Each wall is flat, endless, passes through zero and stands at right angles to its row. A trip goes straight from one point to another. List the walls that it crosses, first one first.

Walls:
(1): [-14   0  -2]
(2): [ 12  14 -33]
(3): [-4  5 31]
(4): [ 0 15  8]
(5): [31 41 22]
(6): [-9  6 -8]
(7): [-29 -22  19]
(8): [-3 -9  8]
(9): [-5  0  8]
(10): [-19 -21  16]
Trips:
[-11   3 -23] to [27 -2 -7] => 1, 5, 6
[27 -6  6] to [-12   6 -24] => 3, 8, 6, 5, 1
[-10   9  21] to [-7 -1 14] => none
[-10  -6  17] to [60 -3 18] => 5, 1, 7, 10, 9, 2, 8

Walls:
(1): [-16  30  41 -21  15   5   1 -26  18 -21   8]
(2): [ -4   0   3   8 -21 -19   4  14 -26  31  17]
(3): [ -6  16  -4  17 -25  -7 -23 -14 -12 -10  24]
(4): [ -4   4  12 -24   0  15   8   2   6 -29  -9]
(5): [ -8  25   3   5 -60  56 -29  14  -5 -32  -7]
(6): [-36  20   0  -9  -9  12  -8 -14   2  -1  37]
Trips:
[ 11  -5 -13  -5 -20  36   1 -19   1  16  -1] to [  7  -3  15 -44 -27 -33   9   6  12 -23  11] => 4, 1, 2, 5
[-24   2   8   5 -51   6 -19   4   5  23 -13] to [ -5 -25 -23  -8  -3  -4  37  29 -42   9  -8] => 6, 3, 5
[ -8  16 -13   9  -9  12 -24  24   1  29  16] to [-36  46  16  22  17   7  14  -7 -42  -6  -5] => 1, 4
[-25 -13 -14   7   9   9  13 -11 -20  20   1] to [ -6  12   7 -15  -4 -12 -16 -24   6  30  27] => 3, 1
[-15 -32  -7 -20 -11 -25  21  20  -3  15  -2] to [ 20 -12  11  24  39  19  28  -5 -11  21  -5] => 2
[ 15   8 -28  41   1  58  20   2  24   6  -1] to [ 40 -22 -11  -2  24  -8   3 -26  -4  27 -14] => 5

Walls:
(1): [ 27   2  -4   1  -5   8 -20  -4  12  26  10   8 -10   6   9 -11 -16 -23
 -10 -22  -9  12  17  -8  -8 -26  19  -2 -20  20 -38  12]
(2): [ -5   6  31   7 -29  10  -4  -2 -14  25 -11 -11  -8  13   0  15   9  -7
 -12   2  -4  -2  10 -11  -6 -30  -5 -26 -21 -15  12  13]
(3): [  8  18  16 -22  12  -6  -5  10   4 -24  -2  -7 -21 -23  -5  -3  21  -1
  -8  11   4 -12  13 -23 -11  -3  -7   2 -18   0   1   5]
(4): [ -1  -2  -8 -30 -13  33  -2   7 -25   5  12 -15   3  14   9   7 -18  16
  -7 -24  -3   0  14  -4  -7 -17 -18  -5  18 -22   4  -1]
(5): [-22 -10  -9 -16   4  -9  34  12  -2  13  -7   5 -19 -21  19  31  -2 -23
 -19   0 -17  -6   2  16  -5   5 -18  16   2 -15  17 -19]
Trips:
[ 31  18  12  12 -10 -12   9  -3   0 -25   5  15  17  23  -3 -21  -2   7
  -2   0  -1 -24  13   3  13  -8 -14   5 -19 -10 -12  -5] to [ -4 -16  27  17   7  10 -23  23  -9 -13 -20 -14  14  -5   3   2  20   1
  -4  43  -9 -20 -12 -16  -2  15  -2  -6  -2 -10  -3  16] => 1
[ 30 -26  21   2 -15   9  -1 -16   8 -60  -3  -7  -6  18   2  15  35 -30
 -15  17   0  17 -27  15 -24  -4  -8   6  38  -9 -15   1] to [  0  -5   4   1 -34  11 -23 -13  18  -3   9  -1  -2   3  14  -3  24  -7
  10  16 -15   1  -8   6  -6  10 -14   1 -25  19  -4 -13] => 2, 1
[  8 -14 -10  31  -8 -22  25   2  -9   1  13   2 -12  19   0   9   2  -2
 -24 -21  -7 -14  46  -1  -8  36  19  26   9  24 -28  -7] to [ 16  10   3  -2   7 -13   7  31  -2 -18 -10 -13  -8 -16  22 -14 -17  14
 -22 -48  17  21 -33  11  -5  26 -23  -8   6   2   8   4] => 4, 1, 3
[-10   6   3  -5 -26  14 -16 -12 -22 -19  -9  14 -10  15  -5   0 -13 -21
  32   1  21  15 -14  -7   8   4  22   7   4 -23   7  28] to [ -7  -2 -19 -17 -24   8 -24   1 -11   3  15   9   2  12   8  21   7  -8
  33 -16  10  20  15 -10   8 -13   5   2  -4   8 -13  28] => 1
[  5  33  16  -4  14   1   5   6 -17  38 -16  18  -3   1  -5  18   6   5
   9 -17  -2   1 -13  12  13 -27   9   8   5 -27  23   3] to [ -1   5  12   4 -23  32  -9   2   0  15   6  12  -1   5  11  11  12  39
  19  13   3  -2  14 -18   4  15  12  -4  19 -16  10  15] => 5
[ 11 -17 -21   6  -6  18  25   7 -15 -22   7  -9  -1  -6  -4  27   2  14
  21   3  11   7   2  10  -9  21  10 -19  -4   3 -19  15] to [ -3 -19 -17 -21   9  15  12 -10  13   1  -5 -18 -14  -5  19  -4   4   7
   1 -26   3 -16   4   6  -5  20 -12   5 -15  19  -7   2] => 5, 3, 1
[ -5  18   2  15  -9  26  21   0 -27   0   0  -8  -5   9  28 -16 -12  -7
 -22  -5  23 -16   0  -4   9  12   0  15  -2   9  10  46] to [-23 -22  25   7 -16 -30 -12   3  -3   4  16 -10 -23  23  -5  24 -16   1
  -2   7  12  -2  16 -17  30 -22 -12 -18   6  -7 -12  28] => none

Walls:
(1): [ -4 -11 -10  -2  36  -2   5 -10   2  -9 -21   7  14  15  20  26 -23 -14
  18   6 -11  -6  18   4   8 -13  12  -7  -5 -14   8  -7  21 -19   8   1
  18   1 -17  11  -4  -5 -15  17 -23   3  -2  -3]
(2): [  9 -26  35  21  16   0 -18   0 -13  14  12 -10   3 -18 -19  -9 -10  -7
   6  -3 -24  14   6  -6 -12 -32 -29  -7   3   1   5  -4   9  -1   3   2
  25 -10 -12  18 -31   1  13  -9   3 -14  -6  16]
(3): [-17   5  -7 -12 -31  -5 -25 -22 -50   3  -5  18 -30   9  -7   2  -1 -12
  18 -14 -10  13  -1  -8  13   7   2  21 -30   5   3  -3 -12 -18 -11  -4
 -23 -20   5  16 -12 -16   7  15  11 -20   5  12]
(4): [-14  -2  -6  19 -28   4  17   9  -2 -23  12  12  -2  -6 -29  -4  -9 -12
 -16 -15   2  -1 -11 -12  10   7  14  28  18 -10  31  13  14 -16  -1   5
 -12  27   7 -24   5  -3 -19  13 -18  27  -6  -2]
(5): [  6  -8  29  -6   3 -22  -7  43  -3  -1 -15   3  -2  -2  -3  -9  26 -28
  11   8   3  17   9 -11  28 -34  12  -5   9 -15  -1  -4   0 -17  27   9
  18 -29  28 -17 -10  13  -9  17  -9  12  -5   3]
(6): [  1  -8  -1   9  20  -6  -8  27 -14 -28   9   2  -6  -7   7  15   0  -9
  20 -30 -30  -4  19   2  -2 -14   7  14 -10 -22   3  -7   3  -2  17  15
  -8  -4  -6 -30   6  18  -5 -15 -20  -2  28  12]
(7): [ 13  19  -4  -5 -22  -9   2 -43   1   8 -10 -24   2 -20   4 -31   4   8
  11  12  -3 -20 -21   6   6  10 -14  15   4 -11  -1 -20  10 -16  12 -21
 -12 -12 -25 -22 -17   6   1  -4   0   0  -3  35]
(8): [-21 -11  12 -20  -8   2  12 -10 -13 -13   6 -25  16 -17   1  12  22  -4
  18  -4  20   8  -1 -16  27  23 -16   3   4  13  -9  -9  14  -2 -16  -5
  26 -17   5 -14  -3  -2  18  27   3  23   4  -8]
Trips:
[ -9  27  16  13 -13   7  -9 -15 -11 -15 -13   5   5  -4  14  -6  15 -13
  24  17 -15  10   3  -9 -26  22 -14  11  16   4 -23 -18  14  -6 -15  14
  -2  24  -3  12   4 -13 -13  -8  17 -12   6  -2] to [ -4 -11  10 -12  12 -26  60  21   6 -18   0   5  20  39 -14   9  12 -28
  -2  20  25  23  -5   5  17   5   8 -14  11 -19 -20   1   6  14 -33  22
 -43 -29   1   0 -23  15  23  11  -9   2  15 -44] => 2, 7, 5, 1, 3, 4
[ -2  15  -3  -6  -5   2   2 -21 -22  -7  -2   7   5 -16   7 -23 -14   3
  14  16 -18  23  11 -34 -16   2  -1  11   6 -15 -10  -4   6   4  14  22
   9  23  -1  -3  -7 -22   1  32  21 -14   5   4] to [-21  -4  -2   5 -12 -30  -8  -5  17  17 -29   9  -1 -14  29   3  18 -22
   0  -6 -16   6  -6  -5   8  -4  21  10  23  15  -1  -1 -10 -27  20   3
  -7  26  -5  -4  12 -27   4  -5 -14   0 -33 -29] => 5, 2, 8, 7
[ -6 -20  -5  20 -23 -10  -1  10  10 -15  19  13 -19   6  -5  -1  12  17
   8   2  -1 -11   3   2 -26  16  -4  19   2  -9 -16  17  17  -2 -11  -8
  -8   3  12 -16   1 -22  26   2  27  16   1 -20] to [ 15   3  17 -29  10 -38 -14  -4 -14   0  -2  -4  -9 -20  -2 -17  -4 -13
 -10 -15 -17  17  -3  -6  20 -24  -1 -10 -21  -7  16  13   6   8   4 -24
 -15   3  11  14  -8  23   2 -21  45  10  16   6] => 6, 2, 5, 8, 7, 4
[  7 -14  18  -1   4   8  10  -5  -9  -9   6   4 -11  16 -32  26 -15 -10
   5  -1  -4  -9   6 -10 -29  -3  -8 -13  10  14  -4  -6   2 -13 -20 -17
 -17  20  19  -4   9   3  -6  22  -5 -13  -1   5] to [  9 -19  18  15  16  24  13   1   6  -6   2 -19 -24   8  17 -19  -6 -29
   6  -3   3 -10 -36 -16  -8 -16  -6 -10 -37   5   1  13   5  -1  14  17
  -4 -31   0 -11  -7  14  27 -19 -20  -2  -5   9] => 6, 5, 4, 3, 7, 1

Walls:
(1): [  7  25  10 -22  53  23  33 -11 -10 -18 -22  27  10 -25 -12  33 -17  -7
   1  17  27  17  -2  30 -21 -19  12 -22  14  -7  24  11 -10   2 -22  11
  12  42  23   4  19  18 -20  14  29 -24   8   3]
(2): [ 17  -7  20 -14  15  14  18  15  13  35 -47 -21  20   7 -14   6  -9  15
   6  23  -7  -6  20  -4  18  27 -27   9 -19 -12 -11  42   5 -18   0 -15
 -16 -13  14  18 -13  29   6 -26  17  10 -15  -8]
(3): [ 30 -19   0  35  25 -22  -8  30  26  14   1  -4  11 -10  -5  10 -22  -4
  -5  23 -19  -6 -29   8   8   1  13  -5   9  12  31  56  15  21  -1 -22
 -12  34  29 -12 -45  10  11  -2 -19 -19 -23  21]
(4): [ 15  -4 -13  -9  34 -26 -11 -41  25   7  47   2  39  36  15  30  11  20
 -21  -6  16   8  -5   3 -20 -12 -20  52  11  13 -30   4   4   9 -13   3
  14  24 -23  51  27  38   3  -2 -11  13  -3   1]
(5): [  8  -4  -8 -19  -9  -1   3 -10  -2   8  15  -2 -29   5  34   1   4  32
 -14 -15 -15 -12  20 -12 -28  46  26 -17 -37 -16  28  -7  -1 -11 -11  28
  -2  12 -17   6   8  13 -13  24  -7   3   8  11]
(6): [ 17  21 -35   4  28  36 -11  10 -33  12  26  43   0   4  17   9 -20  10
 -18  -9 -32  11  -1 -14   7  34  22   2  10  28  11  -2   1  34   8  29
  -5 -11  15 -29  17 -21   2 -11  14  -9  49   7]
(7): [  9 -12  17   2  15  15  -3 -14  -2   0  -5  27  -8  10 -15  -6 -23 -45
  42  -6  12 -35  -5 -41  -3  10 -30  23 -14  35  14 -31  -2 -23 -23  25
 -10  -1  40  -5  29  29   1  21 -34 -36  -8  33]
(8): [ -5  -7   0  16 -24  -2 -17  44  -7  19  25  18   7 -29  20 -32  -1  -3
 -17  -9 -15   1  10  19 -11 -17 -24  19  11   8   0   7  12 -18  32   4
 -12  23  16  -7  20  25  23 -18 -15 -11  32 -25]
(9): [ -5   2   1   5   3  -8 -16  -7  27  28 -39 -11   6   0  14  22 -38 -17
 -17  -3 -36 -13  14 -10  26   2  -7 -42  11  11  -7   2  -7  -4  12  13
   1  15 -17   0  -7 -10   8 -13  -6  -3 -19   9]
Trips:
[ 23  11  -4   2  12 -38  -9  20  17   2  -8  -9  19  -9  -4 -18   7   5
  16 -35  -5 -43 -14  17  13 -50  21 -10  34   9 -21 -21   5   5   9  16
  -4  23   3  -9  -1   8 -21  -2 -16 -25   3   0] to [-13   8  -6  26 -11 -16 -12  -3  10   6  -3   4 -17  19   8   3  14   8
   8   6 -31 -25 -24 -14  -7  11 -27 -20   4 -36  -3 -22  11 -10 -23  -3
  -7 -13   5   3  34  45  22   6  13  11 -22 -30] => 1, 3, 5, 2
[ 25 -19 -13  21  11  24 -17 -50 -40 -10  11  -6 -22  -4  11  29   5 -23
  35  13  16   3  -5 -16   8  19 -24  -1 -27 -17   5   7   1 -13   5  50
 -10  -1   1   2  -8 -32  30  23 -43  14 -35  31] to [-16 -26  -1  -2  23  -1  -4  -2   0 -42 -30  26   7  22 -23  -1   6   3
  -3   4  15   2   3 -20  24 -44  -5 -31  25 -28  14 -31 -14   0  11  13
 -28  -5   1  -1  24  39  60  -8  30  20  -3  -7] => 6, 1, 5, 2
[-11  11  -2 -22  -1   9  -6  17  15  20  -3 -20 -13 -10   9 -30  18  13
  -2  26 -15  -9 -32  -1 -26   2   7   6  13 -43  -5 -16   1  26 -13 -22
  34 -23  -3 -13  -8   4 -10  27 -15 -32  -9   7] to [ 31 -41  -4   4  -4 -27  13 -10   8 -40 -10 -20   0  14  10 -26 -22   9
  -1 -47  13 -19  -7  -8 -12   2   0 -13  -1 -43 -18  38 -44 -14  26 -13
 -20 -20   2   3  15 -46   9  14 -24   3  -4  21] => 9

Walls:
(1): [-19   8  -7  -4  16  43   9 -18  13 -13  -3 -38  30  25  12  50 -12  24
  -9   3 -21  19  29  -7  15   5 -12   9 -18  35  44   7 -11  32  20  -8
 -10  12 -37 -25  15 -38  11  -2 -18  -6  -9  50]
(2): [ 13   6 -20 -17  35  -9  23 -34 -19   3 -28  17  -7 -31   8  -2 -18  10
  -6  -1   3   1 -50  -2   5  16 -25 -40   8  41  -3 -11 -20  27  -1  -1
  21  17  37   9   2 -17   2 -16  29  35  27  -6]
(3): [-33   9  27   6 -21 -11   7  31   5  21   4 -14 -10  -8  -7  31 -10  11
  -9 -22  31  -7   7  34  12  14  14  23  26   4   1   9  -3   2  10   8
 -12  42 -10  36  25  20   1 -16 -22   1  10  25]
(4): [ 34  -1   1 -31  35 -11 -11  15  -2 -26   8  25  -8  14  -1  23 -28  56
  16  21 -26 -17 -38  10  16 -37   5  -2 -23   7 -16  24  16 -32   8  -8
   0  18  -8  -8  12  19  14  -5  14  25  -7 -21]
(5): [ 16 -11  38 -58  40  -5  41   9  -4  -2  19  21 -13   4  -5 -20  27   8
  25 -17  -7  23  14  18  18  -7   8   7  -2  27  -4  23  16 -27 -12 -39
  -6 -18  -1   1  -4   0  -6  -5 -46 -23 -14   7]
(6): [  8  -5  -7   4   7   9  38  13  -5  10 -32  -2  15  -7  -2   8 -22 -11
   9  22 -35  -9 -28 -18 -32 -56   6  32  23 -33 -13  31  -8  20  -5  18
   7 -23 -28  -5  32  28  -1   7 -23 -15   2  -9]
(7): [  8  17  22  -5  -8 -33  38  -3  26 -15   1 -41  -7  -3  -2 -11 -15  15
 -18  10  27  -4  -2  44   0  -4  28  -1 -30   1  -8  -3 -10  34  -5  15
 -35 -10   5 -11   7 -19  14 -10  37  -6 -52  15]
(8): [  9 -45 -42 -19  -9  -4  -7  46  -1  18  -2  23  38 -10  -7 -17 -25  19
 -15 -21  30 -10 -12   4 -22 -10  27  16  12 -36 -32  -6 -49  26  -2  27
   5 -12  21   4   7  -3 -17 -11 -34  11  43  19]
(9): [-17  31  47   4  29 -16 -34  24  -8  -3  13 -13   1  -7   8 -16  11   3
   6  13  11 -29 -37 -38  33   9   3 -10 -20  11  -4  22 -15   6  43  17
 -35  15 -16  26  19 -31   7  37  50 -28 -18  -6]
Trips:
[-10  25  -5  11  11  -1   7   3   1   3   9  -3  22  12 -35   0  27  13
   9  33 -17 -23  -3  23 -26 -15   9   8  -2   4 -34 -25 -10  21  15 -10
  -5   2  40   1  23 -17   4 -24 -18  -4  28  -2] to [ 22  25  11   3   9 -22   0  33  48  11 -34   2 -14   5   4  14  15  22
  21  -5 -12  -3   5  16   6  18 -24 -21  23  -4 -19   6   0 -22  -1 -23
  11   6 -12  -6 -36  -5  39  20  -3  27  -8 -11] => 5, 6, 8, 7
[ 10 -11 -40  -2 -40 -23  -4 -12   0  -2 -29  -5 -33 -16 -16 -14  55  -1
  13 -12  -6  47  -6  24  17 -20 -34  22 -25 -16  15  -8  -6   6   8  16
  11  24  -9 -14 -52  11   0   1  41  20 -38 -17] to [ -7 -17  -9  27 -45  15  21 -29  21   3   2 -21   0  25  -1  -4 -42   3
 -14 -22  17 -44  -5  15 -14   4   0 -12 -17  -5  16 -11   9  18 -12 -17
  -9  34   1  12 -11  29 -10 -10  43  -2 -10  10] => 3, 1
[ 32 -18 -21  32   1   3 -27 -10  19   9  12 -27  11   4 -16  -1 -18  10
   5   2   1 -14 -11  12  27   3 -15 -31  -1  -8  21   3  34  15   8 -24
   6 -31  48  31  -6 -17  19 -25  21  31   2 -12] to [ -5   6   0 -36  -4  -6  31  14 -25  18 -20  -4  -2 -31 -12   1 -33  26
 -10 -15   5 -19 -14  11   2   5  13   5 -12  43  -1  35  38 -17 -20 -25
 -10  19  36   6  52  -2 -45   2 -28 -20  -5  37] => 8, 3, 5, 1, 6
[ -8   2  -2  -7  24  18  60 -16  -5 -22 -13   4   1  19  -1  22   6 -13
  -8   0   7  15   2  19   9   6 -36   4  32  41 -10  27 -23  16  11  -3
   5  -4  32 -22 -24  11  39   9 -33  30  14  14] to [ 24  -5 -18  -1  23 -15 -17  19 -18  -6 -12 -19  13 -10  51 -11  22  -5
 -48  34  -4   9  10 -21 -21  10   4  16 -17   0 -29  25   0  29  12 -30
   2  14   3 -18   4 -21  13  22 -18  16   4 -44] => 3, 8, 4, 9, 5
[-19  38 -42 -12  17   4  -9   2 -19 -13  -1  -6   3   3   3  20  12  11
  17  -2  -3  -9  39 -20  -4  -6   6 -14  -4 -24  -3  -1  -6 -11 -22   0
   5 -36  21   8 -16 -37 -29 -20   4   4  21  11] to [ -5 -10 -10 -15  -1  24  36 -12 -30  26  21 -21  -4   6  -7  19  28  -9
  14  21 -26  28  31 -18 -14  45  -1  10   4  25 -28  18 -11 -36  27  -7
 -14 -14  -1  -4   8  11  -7 -19  11 -12   7   5] => 5, 2, 8

Walls:
(1): [-28   5  -3  -1  40 -29  20 -10 -16   5 -29 -15  13   0   1   2  -2  31
  -5  12  -7  -1  12   4   3 -14  14   1  24  27 -11  22   9 -32  45 -18
 -32  -7  -1  10  28  -4   0  45 -16  22  16 -10]
(2): [ 19  23  -3  -7   0  30  16  28  12  -7   7 -25  11   8   2  -1  16 -17
   6  -7  -4 -16  23   0  14  -9 -18  25  11  23   7   4   1   4   5   2
 -11 -12  21  19   8  35 -36  51  16 -29  32   2]
(3): [ -4   9   7   3 -11 -23  -6  12  -2 -14 -21 -10  -5  -5   5  -7  -5 -12
  -5   0  -8   0  46 -26   0  -7  -5 -40  41   6   5  -4  27   7 -16 -21
  12 -13  20  21  21  -2  21   4 -34   6 -21  23]
(4): [  5  -4 -17 -13   9  -8 -37  23 -15  26 -11 -15  22  -1  18   0   2 -10
 -15 -21  -7 -11   4  21   3  29 -25 -19   0  13 -27 -18  -6 -14   2  -5
  19  14  -3  -6 -25 -12  -5  -6   5  -6 -15  13]
(5): [  5 -11 -18   1 -19 -26  12  20   2  29 -20   1 -14   6  59   5 -48 -17
  15 -15 -23 -25  23   3  10 -21   9  -3 -24  -9  -8  -9   8  24 -14 -36
 -14  10  18  13 -10 -14  12   3 -36 -33   7 -24]
(6): [ -3 -11  29   1  19 -27 -60   8 -15 -46 -16  -7  12  -7 -16 -33   6 -17
  -8  -6  -8  -6  36 -13 -20   4 -13 -25 -11 -11 -25   2 -24   4  -8  28
  27   5  23  19  10   6   5  16  12 -11  32   8]
(7): [  4  25  57 -15 -20 -19  -8 -24 -24   3 -10   3  12 -50  19  20  -3  20
   2  16  11  25  12   6   4   7  10  -7   7  -9   3 -37 -17   5  -3 -48
  -4   9  15  16  -3   0  25  -8 -18 -19   0   6]
(8): [ 21  13   4 -16 -38  18 -26  30   3  24  38   9 -14  10 -10  -5  12 -34
  18   8  -4   7  -1   0  24 -12  -2  -7  26 -22  10   1   6 -11  22 -19
  -7 -28  41 -20   0  -7  27   4   1   5  14 -23]
(9): [-27 -14  39  56   2  -2  20  -3  -9 -12  27  -7   9 -36 -26   4 -24 -26
 -21  10  17 -15  12 -12  -1 -11 -14 -13 -12 -14  -2  11 -20  45  29  -3
  18   5  47 -19  -3   8   4   0   2   8  15 -17]
(10): [ 13  25   0  36  14  23 -40  -8   2  10 -17  -8  24   7  38  23   6  28
   7   6  12   2  18 -11   6  12   9  14 -13   0   7   0 -19  15 -15 -25
  -8 -14 -10   6  -1 -34 -28  15   1 -22 -26  -1]
(11): [  1   4  39   8  10  -5 -14   8 -10 -10 -15 -25 -22 -17  10  20 -13  12
 -48  -3  13  -3   4  -1  49 -24  22 -24 -26  -9  -9   8 -16 -39   1 -16
 -11  35  -5  14   1  -3  12 -11  26  17  27  17]
Trips:
[ 40   1  16   8 -14  15  17  23   0  -3  -8 -19  26 -16 -16 -18   2 -29
  15 -10  -7   7  29 -20 -32   9 -11   0  17  13 -13  20  11 -26 -34 -26
  22   2  43   5 -31  30   1  -4   7 -34 -18 -20] to [ 11 -25  -3 -10 -28   4  17 -12 -19  -7  24   3  -6   0 -13 -32 -39  22
  21 -22   9 -20   5 -14  -3 -14 -29   3   3  18 -21  42 -15  -1   2  10
  16  -7   7  12   6 -22  15 -22  28  -6  -6  -1] => 7, 4, 2, 3
[  7  27  26  22  36  -1  -3  -9 -32  -2  -2  -9   9   6 -29  43  29 -10
   0 -12  -5  -3 -12 -27 -14   4 -12  14  24  21   1  27  12  33  -7   4
  16  10 -12   8  44  35 -10   1 -25 -10  14   1] to [  1   3  -1 -24  15  33  -6 -27 -22  -9  37  19   6   8   2  17  16  -9
 -26   1  -1  -1 -20 -28  15   8   1  31   8  18 -24 -28  38  -6  10  -8
 -23  -3 -12  -1  36   2   4  15  19  -9 -20  20] => 7, 6, 9, 3, 8

Walls:
(1): [ -6  29   4 -11 -30  19 -21  13   5 -16  -8  -4  23   5  20 -41   3  -9
  22  -7   1 -21  -9 -34  -7   6 -29   1   6 -11   1  -1 -14 -16 -16  -8
   8  10 -11  -7 -19 -39   3  25   6 -14  -1  13]
(2): [ 14   8   7   4 -18  20  -4   5   0 -16  -1  29 -11 -17 -36  26  19 -17
 -12 -17 -10 -27 -13  12   2  16 -43  11  39 -27 -28  33 -14   0   3  13
 -21   1  -4  31 -19 -11   0 -19 -37  -7  -7 -34]
(3): [-29  11   1  -5 -17  31 -22  -2 -23  12  -5  -8 -21   2  23  -3   0 -14
  -3   5   7   0 -54 -12 -27 -12   2   5  22 -24  17  -6  13  -3  -7 -45
  -9   0 -16  -3  31  10  16   3   6  11  25  -6]
(4): [ 24 -23   4  31  -8   8   1   9 -18 -12   4   7   1 -16  26  -1  11 -28
 -37   8 -31  22  -8   6  -9  15  18  30  -2 -55 -23 -19  17  -1 -15  37
   9 -20  25  16   2  33  -3 -44  -1  21 -17 -11]
(5): [ -7   5  29  -1  20  -4 -23  16   8 -30   6   3  -2  10 -38   4 -15   2
   6 -26 -27   6  35   2  10 -15 -26 -18   4  -8  -7 -23 -20   2 -31   7
 -23  -8  44   8  -3 -29   1 -21   4   1  44 -24]
(6): [ 12   4   8   0  -9 -24   9 -39   7  17  14   5  -1   0  34  -5  -3  12
  11 -12  -2  -7 -25  16  19 -16 -20 -25 -25  43  13  15  13  16  23   5
  -3   7   9  -1  -6  10   7  10  37  -5  -4   7]
(7): [-33 -35   5  13  17  -2 -16  39   4   0   4 -22 -13  -1 -13 -23   3  -2
  22  -5   4   3 -23 -11  17  13   7 -15  -4 -17 -58   7  29   1  -1 -19
   8 -58 -18  -7  23   5  -5 -34  -9 -15 -18  21]
(8): [ 27 -33  -9 -17  -1   7   4 -15   5  16  14 -23  -9 -15   6  -4  14  10
  -3 -49 -26 -25   3  -1   2   8  17   0  -2  -6  40 -14   0  37  42   5
  -5  -8  10  18  12  27  21 -38 -25 -28 -22 -10]
Trips:
[  2 -21   0   5  23  -6   9 -29  -7  -2  13  33  -6 -16 -13 -27   3  12
 -24 -28  17  -6  -6  33  47   0 -16  29  -6  32   5  -7 -11  18  -3  -5
  19   9 -25  -5 -17  19   0 -12 -17  11 -14   9] to [  0  33 -24  11 -12  -4 -30  -5  -6 -45  -4 -18 -25 -18   0   9 -58  14
  17 -36   6  13  -2   8 -30 -23 -16   2   2   1  18  -6   3 -18  25   0
 -22  35 -29 -17 -13 -22 -21 -27 -25   7 -16 -18] => 5, 1, 3, 6
[-13  -2  -1   7  25  12  32  13   7  14  -1 -16   2 -16 -10 -18   7  -9
   4 -14 -23  -3  13  16  -4  -5  -6  -9   6   7  -2 -23 -12   8  60  16
 -17   3  23  11  21 -10  14  25   7  22 -29   3] to [  5   7 -18 -16 -18   4 -23  19  -6  19   0  -7   3  30  19  -3 -21  16
 -20   8  23   2 -20 -10  13 -23  19 -12  -5   4 -30  14   3  16  -7 -22
 -22 -21  15  -8  10 -22 -21 -20  22  26 -14  11] => 7, 5, 3, 8, 1
